Every row gives one point. A path goes straight from each point to the next, and from the last back to the first. The post is the endless flat space through its rows: a point in 2 columns, a line in 3, a plane in 4, and so on, so that a path can go around it. Count how often the path circles the post. Going back the other way cancels.

Post, one row:
1.1  -1.8
Path:
3.4  -1.5
2.2  0.8
-2.5  2.6
-2.3  -2.0
-1.3  -4.9
1.7  -5.5
2.2  -4.5
-1.3  -4.8
-4.9  -4.7
0.8  -4.3
6.4  -5.9
Times around: 1

Post, 8 rows:
-0.8  -0.7  1.3  -4.5  -10.7  1.4  2.0  5.9  3.2
-1.9  3.2  -0.4  9.8  9.3  -2.2  -9.6  2.7  -0.6
-3.6  1.4  -1.6  -7.5  2.9  8.4  -4.0  2.5  -5.5
-4.7  1.0  -6.8  -4.1  4.0  8.7  -1.8  2.8  -0.1
-1.2  1.3  2.3  3.5  -2.9  2.6  3.1  3.0  -0.1
-0.5  0.4  -2.0  -3.3  -2.4  -1.2  3.5  7.2  -2.7
0.8  0.6  -1.9  7.3  -1.8  -2.7  -3.9  -2.6  -1.5
2.0  3.4  0.9  0.7  7.0  -1.8  -4.0  -5.9  2.0
Path, 23 rows:
-6.0  1.6  -1.7  1.7  0.5  -5.7  -1.7  1.5  -4.5
-4.5  3.7  -2.7  -2.3  -3.9  -0.1  0.5  -0.1  -0.3
-0.4  9.4  1.1  1.4  4.7  2.9  -1.6  8.2  2.1
2.9  1.0  -3.6  5.2  -0.4  0.9  -1.0  -0.5  1.6
2.3  -1.6  -3.9  0.6  5.2  -1.7  0.9  3.9  -5.6
0.3  -1.3  -2.5  0.2  -0.2  -1.0  -2.2  1.1  -0.1
0.3  -1.2  -2.3  -1.2  1.5  1.3  -2.0  1.2  -3.2
-1.1  -3.2  7.7  -0.6  0.3  -0.7  -2.3  2.4  -1.0
-3.0  0.5  0.4  4.4  -0.4  -4.1  1.5  -2.2  2.2
-2.8  6.5  6.7  1.2  2.9  -2.3  -3.5  -0.3  -4.0
-2.2  3.9  -6.3  1.5  0.7  2.1  -3.7  7.1  -0.4
2.8  3.3  -0.6  1.8  1.5  3.9  3.1  7.4  3.8
2.2  -3.1  -3.0  2.4  -1.7  4.3  -6.4  1.4  -4.3
-1.0  -3.7  1.1  -3.8  3.3  2.4  2.2  1.3  1.2
-7.3  -0.7  -1.0  -0.6  -1.3  2.2  -1.8  1.2  -1.1
-2.5  5.4  4.2  1.3  -2.1  0.2  2.5  1.1  -2.4
-5.1  6.2  0.5  0.3  5.5  2.1  1.3  1.7  -0.4
-9.6  2.3  -1.4  0.0  0.5  2.1  -6.7  0.8  -0.1
-5.4  6.9  -3.3  -5.4  4.1  0.5  -7.0  1.2  -0.2
2.7  5.9  2.1  7.5  0.4  -2.1  -6.8  -1.6  1.1
5.2  1.9  0.8  -2.1  -1.2  2.7  -2.9  1.3  -2.0
5.4  -0.2  6.2  0.4  0.2  -2.5  0.6  -1.2  -1.9
-2.7  -5.1  -2.1  2.2  4.4  0.8  -0.4  -1.2  0.2
Times around: 3

Post (17 x 18):
-1.1  -0.7  3.4  -4.6  0.2  5.6  -0.4  6.3  1.7  -2.0  -0.8  2.5  6.5  2.8  -2.6  -5.5  0.3  0.6
-5.1  2.3  -3.5  -2.3  -0.9  -10.8  2.3  -2.9  1.6  -1.0  -0.4  7.0  -0.8  -0.4  1.9  -1.7  3.1  2.0
0.1  6.5  3.8  4.4  2.5  -1.3  0.5  -3.2  -12.2  3.1  -2.7  -6.6  5.5  2.2  3.3  -4.6  4.1  5.4
-0.3  -2.5  1.8  3.0  -4.4  2.4  -0.9  1.6  2.2  -7.1  12.0  0.0  0.7  1.0  -0.2  4.7  3.3  -4.9
0.7  -0.8  -9.2  0.4  -1.4  1.6  -2.6  7.2  3.7  0.7  -1.7  2.1  -0.2  -3.2  -4.7  4.0  4.0  -4.5
-0.6  4.3  2.1  -1.1  -0.3  -4.2  0.1  -9.4  -4.1  6.4  -1.6  3.8  3.9  5.9  -0.5  -0.9  -5.1  -2.7
0.2  3.2  0.4  -3.2  4.1  8.0  4.1  3.4  3.8  -1.4  -1.4  3.4  0.7  -0.7  3.8  1.4  3.1  -4.4
-1.3  -2.2  -2.0  -2.3  -5.3  2.9  3.5  -3.6  2.9  1.5  0.3  0.8  2.1  2.2  1.6  5.6  6.3  2.4
-3.1  0.8  2.6  -6.2  0.1  -1.2  -0.1  4.7  3.9  -0.4  -0.3  -0.1  8.2  -1.8  2.6  2.0  0.4  2.1
-1.5  -0.4  -2.6  -1.0  -2.3  3.2  2.8  -5.5  1.5  2.3  -0.6  -0.9  0.3  -2.3  5.1  -0.7  -3.1  -0.3
0.5  3.4  2.3  -1.2  6.8  -3.3  -3.3  1.1  6.6  2.9  7.3  -0.3  0.4  3.3  -2.5  0.3  13.1  3.0
-1.1  3.6  -0.1  -5.9  -0.3  -0.8  2.7  0.8  -1.3  1.3  0.6  -4.3  -0.5  1.7  -0.6  1.6  2.7  4.3
0.2  -2.0  2.4  2.0  -5.5  0.5  -2.6  -3.0  2.7  -3.6  3.7  2.3  -4.3  2.8  4.2  5.8  2.1  1.4
-3.0  2.7  -8.9  -0.5  -0.9  2.8  -1.0  -3.5  -4.6  -1.6  1.7  4.6  1.5  -9.9  1.2  4.5  2.8  3.6
1.8  2.8  7.5  4.9  6.5  5.3  8.3  1.1  5.9  -3.0  5.1  0.8  -1.7  -1.6  0.5  4.2  -0.2  1.8
1.4  4.5  -9.8  0.9  -2.4  -2.7  0.0  -1.1  4.5  6.7  1.4  5.8  0.1  6.8  1.9  5.6  -5.1  0.3
-0.2  1.6  -4.1  -0.8  1.2  2.0  0.0  -6.6  2.0  -2.6  -1.5  -2.6  2.8  4.0  -0.2  3.2  2.6  0.6
Path:
4.4  -1.3  -2.7  2.6  5.2  2.9  1.6  -0.5  -3.6  0.1  2.5  -3.6  -2.4  0.5  -4.0  -0.3  4.1  4.0
3.2  4.7  2.7  -4.7  0.6  -1.3  -2.2  -0.5  -6.1  -2.8  5.4  -0.2  -2.5  -3.7  5.2  3.5  6.1  -3.0
0.8  5.1  -2.2  -4.4  0.4  -5.6  -2.4  -1.4  -3.3  -0.6  1.6  2.0  -1.7  2.1  -2.2  -0.2  5.4  -1.8
-0.1  2.5  -3.4  -3.4  0.3  -4.4  -2.3  3.7  -2.7  1.5  6.9  -4.5  5.2  -2.7  2.5  4.7  -0.2  1.3
-1.5  1.1  3.1  1.5  6.8  0.1  2.8  -2.1  -3.5  -1.2  1.5  -0.1  1.1  1.8  -1.3  -0.4  2.1  -1.9
-8.1  2.6  -1.6  -7.8  2.7  -1.9  3.1  -5.4  5.6  2.8  2.4  3.6  7.6  -0.1  5.5  0.3  2.6  1.2
-3.2  -0.5  -0.4  -0.5  -5.8  1.0  -4.0  -0.1  1.8  1.5  -4.0  -2.1  0.9  -0.9  -8.5  0.6  4.7  -1.4
0.2  4.4  3.0  -2.9  1.7  -1.6  1.4  -5.9  -1.2  6.0  2.8  -2.2  3.5  0.5  -0.8  -1.0  1.9  2.3
2.1  4.4  0.6  -4.7  0.6  -8.4  3.4  0.6  2.2  2.5  -0.2  0.1  5.4  1.8  5.3  4.7  -1.9  4.1
1.1  -0.3  -2.1  2.6  8.0  -0.4  0.1  1.1  4.6  -4.1  -2.5  5.0  -2.9  2.4  8.5  -4.0  -1.2  -0.2
1.6  1.9  -1.8  3.1  -0.1  -5.0  -0.2  -0.6  3.4  1.2  5.5  -3.2  6.6  5.2  1.7  8.6  -0.4  5.7
3.2  2.0  -3.8  1.9  -3.1  -1.7  -3.5  -1.4  0.2  -0.1  6.6  1.0  2.8  -3.0  -4.7  1.3  -1.4  -1.2
0.6  3.1  -6.4  1.1  -1.6  -0.4  -1.5  -3.2  6.8  4.1  0.3  -1.2  -2.6  -2.1  -1.0  6.6  2.6  0.3
-7.7  3.1  -2.7  -2.9  -1.6  -1.8  4.9  4.8  4.7  2.3  0.8  0.2  3.7  4.4  0.7  0.6  2.3  4.1
-4.0  -0.2  1.0  1.4  -3.6  -0.2  3.0  -0.2  2.0  -2.0  2.9  -0.4  -0.8  3.3  -4.3  8.5  3.2  2.0
-1.7  4.7  1.7  -1.1  -1.6  6.5  -0.6  -2.5  -1.7  -2.6  2.6  -1.9  5.8  -0.9  5.2  4.5  6.3  -4.5
-2.9  3.8  0.0  1.4  -0.6  2.0  1.1  0.9  4.2  5.6  1.2  5.4  4.6  6.0  3.5  -1.9  1.8  -2.0
-1.8  1.9  1.7  -0.6  0.1  -2.2  -1.2  -1.0  -0.7  0.0  1.2  0.2  0.6  2.5  4.0  3.6  2.0  -4.8
Times around: 0

Post, 17 rows:
-1.2  -4.6  1.0  -1.8  1.6  4.7  -4.7  -2.6  1.4  3.0  -5.0  -0.6  -2.9  -0.1  -2.9  -1.2  3.0  -4.1
0.0  -0.8  -1.8  2.8  -0.9  3.2  -6.0  -0.3  -0.5  1.1  1.3  1.4  -4.8  4.7  1.0  3.7  -1.5  1.0
-5.8  -3.1  0.0  -0.7  -1.1  0.8  -2.9  -5.0  0.2  0.4  -4.1  1.2  2.6  1.4  -4.6  1.5  -1.5  -3.8
-2.3  0.7  5.2  -1.2  1.1  3.4  -6.3  -4.0  -0.8  2.0  -6.9  -5.0  -2.9  5.1  -2.4  -2.5  -0.8  -2.1
-4.2  -4.0  -1.5  0.3  1.8  1.2  4.3  1.9  -4.7  -4.7  4.7  3.7  -1.9  -0.6  1.5  -5.8  -4.0  3.1
1.5  -1.3  -0.7  1.9  -0.9  -0.9  -2.9  -2.4  0.2  2.6  -0.6  -5.1  -4.7  1.2  3.9  2.7  -0.9  -0.6
0.8  -3.2  1.8  -2.8  -3.1  4.3  -9.1  -2.4  0.9  0.9  -3.3  -4.5  2.0  0.4  -3.5  0.6  -1.0  1.1
-1.1  -0.9  1.7  -0.3  -2.4  7.0  -3.2  -2.4  -3.4  -1.4  1.4  -2.5  -2.9  3.2  2.6  4.2  1.4  -3.5
3.3  -4.5  -1.0  0.9  4.0  1.5  -3.7  -5.1  -4.1  -4.9  -2.3  0.7  -4.2  3.4  2.7  5.9  2.4  -1.9
-1.4  0.6  -2.8  2.0  -4.5  3.7  0.8  1.7  -6.4  0.3  -2.9  2.8  1.7  -2.4  3.6  -9.0  -4.4  2.0
-0.2  -3.6  6.2  1.2  -4.5  3.4  -7.2  -3.0  0.6  -0.8  -4.2  -2.2  -5.3  0.3  -2.4  4.0  -1.3  -1.5
-1.4  -2.4  -0.4  2.7  0.7  3.8  5.5  6.6  -7.7  -0.4  0.1  2.3  2.8  0.8  1.9  0.0  0.4  3.5
0.3  1.4  -1.2  1.9  -2.5  3.8  4.0  3.3  0.1  -3.9  -1.3  2.1  0.8  1.7  4.1  -4.1  -2.1  3.3
-0.5  0.4  -0.1  -3.9  0.7  1.2  3.0  3.8  -4.9  0.4  -0.1  6.3  1.5  -0.8  3.4  -3.1  -4.7  0.8
2.9  0.2  -0.5  3.1  0.0  -0.6  1.4  1.5  -4.9  -2.7  3.7  4.3  0.6  -0.1  1.4  -4.1  -1.0  -2.3
1.3  -1.7  4.6  2.9  -2.2  4.7  -4.4  -4.5  -0.1  2.2  0.7  -0.1  -1.2  3.1  6.3  4.1  1.1  2.9
-1.1  -6.4  -0.6  -0.4  -4.3  1.1  2.0  2.6  -4.3  0.3  0.4  2.6  1.1  4.5  2.4  -3.7  -3.9  0.4
Path:
-0.4  -6.2  -1.8  3.5  -1.6  4.3  0.1  -4.2  -5.3  -0.3  -7.7  1.2  4.2  2.3  3.8  -0.9  1.3  -6.1
-2.7  -8.9  3.1  0.8  3.2  10.9  -1.7  -3.8  -4.4  -7.2  -2.1  3.3  0.7  1.7  5.8  0.2  4.0  1.9
-1.4  -3.1  -2.9  -2.1  0.3  5.3  -5.5  -4.8  -7.1  -1.5  -2.4  4.2  -0.9  1.5  4.8  -4.0  -0.5  -1.1
0.8  1.2  -1.7  -5.6  3.2  5.9  -3.9  -2.9  -5.8  -6.0  -0.4  2.9  -3.2  -11.1  1.0  -4.0  0.4  0.2
4.8  6.0  5.0  2.1  -5.1  6.0  -4.1  0.6  2.1  -0.4  -3.5  -2.0  -1.6  0.0  0.9  0.6  -1.5  6.2
-3.5  -8.5  -0.7  0.7  2.5  -5.7  2.1  -1.4  -9.6  -2.8  5.4  -0.7  -1.4  2.8  -2.0  -5.6  -5.3  3.6
-3.2  -6.2  2.5  -1.2  -1.0  4.3  2.3  1.3  -5.7  -3.2  -0.7  4.7  -1.1  2.0  2.8  3.4  3.1  0.9
-6.0  -2.8  8.1  -2.8  1.9  2.2  0.0  3.0  -3.7  -0.1  -3.7  2.2  -3.9  2.0  1.9  -6.0  -1.5  -5.0
4.6  -3.1  0.9  3.1  2.7  0.0  -0.7  -2.3  -0.3  -5.4  1.3  2.0  -2.7  2.0  5.2  2.0  0.1  -3.8
-2.6  0.9  0.8  7.0  -6.7  -0.5  1.3  0.3  -6.9  1.6  -3.9  -0.7  4.2  0.8  3.1  -3.5  -2.0  -6.8
-2.9  -1.5  3.8  -1.2  -5.5  2.1  -0.7  3.8  6.4  -8.3  0.8  1.8  0.1  1.8  -3.1  1.9  -5.6  5.7
-3.4  2.2  -0.2  4.1  -0.3  4.5  -0.5  -1.3  -3.4  -2.3  -2.2  -2.5  1.5  -3.7  -1.6  -0.1  2.4  3.9
7.1  -5.6  0.8  5.9  -3.2  1.1  -3.0  -3.4  2.7  -3.0  2.0  -0.4  1.0  -6.8  -3.7  2.4  3.7  2.2
-9.6  -4.5  -1.5  -3.8  5.6  2.5  1.6  1.0  -3.6  0.4  3.9  5.4  2.6  3.0  -10.5  2.7  -3.9  -2.5
-2.2  -0.4  0.1  2.7  2.9  -2.7  3.1  -1.4  -1.3  -0.4  4.0  7.3  -5.4  1.8  -0.8  -5.2  -2.4  3.9
-2.0  -9.6  5.7  -1.7  -1.9  4.3  3.3  4.5  -6.3  -2.4  -2.3  4.1  -5.0  0.2  -0.5  3.0  1.5  -2.0
-3.0  -2.1  -2.3  0.3  2.9  -0.3  5.7  0.8  -3.4  -4.9  1.1  10.4  5.2  3.9  5.5  -6.0  -1.4  0.3
-5.7  1.9  0.8  -0.9  4.7  5.1  3.6  0.3  -3.8  -2.9  -1.3  -2.1  1.4  3.4  2.3  -6.8  -2.4  1.5
2.5  -6.8  -1.6  2.9  2.4  -3.2  -2.0  2.3  5.7  -2.2  1.8  -5.8  -6.7  7.3  3.2  3.0  -1.2  0.2
-9.2  -4.1  0.4  -4.1  -0.4  4.1  -3.1  1.6  -0.6  2.7  1.4  -1.4  -1.9  0.8  -0.2  -8.2  0.6  -0.7
1.0  0.7  -0.5  -4.9  1.5  -0.1  -2.0  -2.6  -4.2  -1.3  -8.6  -2.5  3.2  2.1  6.2  -5.8  -1.6  -6.9
-1.5  -6.3  -0.4  -1.4  4.8  1.4  -2.0  -1.4  -2.9  1.7  0.1  -4.6  -1.1  -3.1  -0.3  -1.5  -2.8  -2.4
2.3  0.6  -2.3  1.4  -3.6  5.8  -1.7  -1.8  1.1  -1.6  -4.9  -2.4  -0.7  5.5  4.9  3.7  0.3  -2.0
6.2  0.4  2.0  -3.0  -3.4  4.7  -2.7  2.4  2.4  2.2  0.1  -2.0  4.7  1.4  2.6  5.3  -2.1  0.1
-2.1  0.0  -0.9  1.4  -1.6  8.0  -2.4  -1.7  -5.4  -1.3  -1.4  3.3  -1.0  7.3  3.8  -1.9  -2.8  4.4
-2.0  -0.8  -0.2  -3.2  -12.4  10.3  -6.6  -1.1  4.0  -0.5  2.5  2.4  -3.0  2.9  2.1  -2.3  -4.8  5.1
-0.8  0.1  -3.0  -0.7  3.9  2.3  -5.9  1.9  -4.8  4.7  -7.1  -0.3  -2.3  3.4  0.8  -1.6  -1.4  4.0
-1.9  -3.7  -2.2  2.1  6.0  -2.2  -1.8  -2.1  -2.9  -8.1  2.5  1.1  -0.4  1.6  -2.2  1.7  3.1  -10.5
Times around: 1
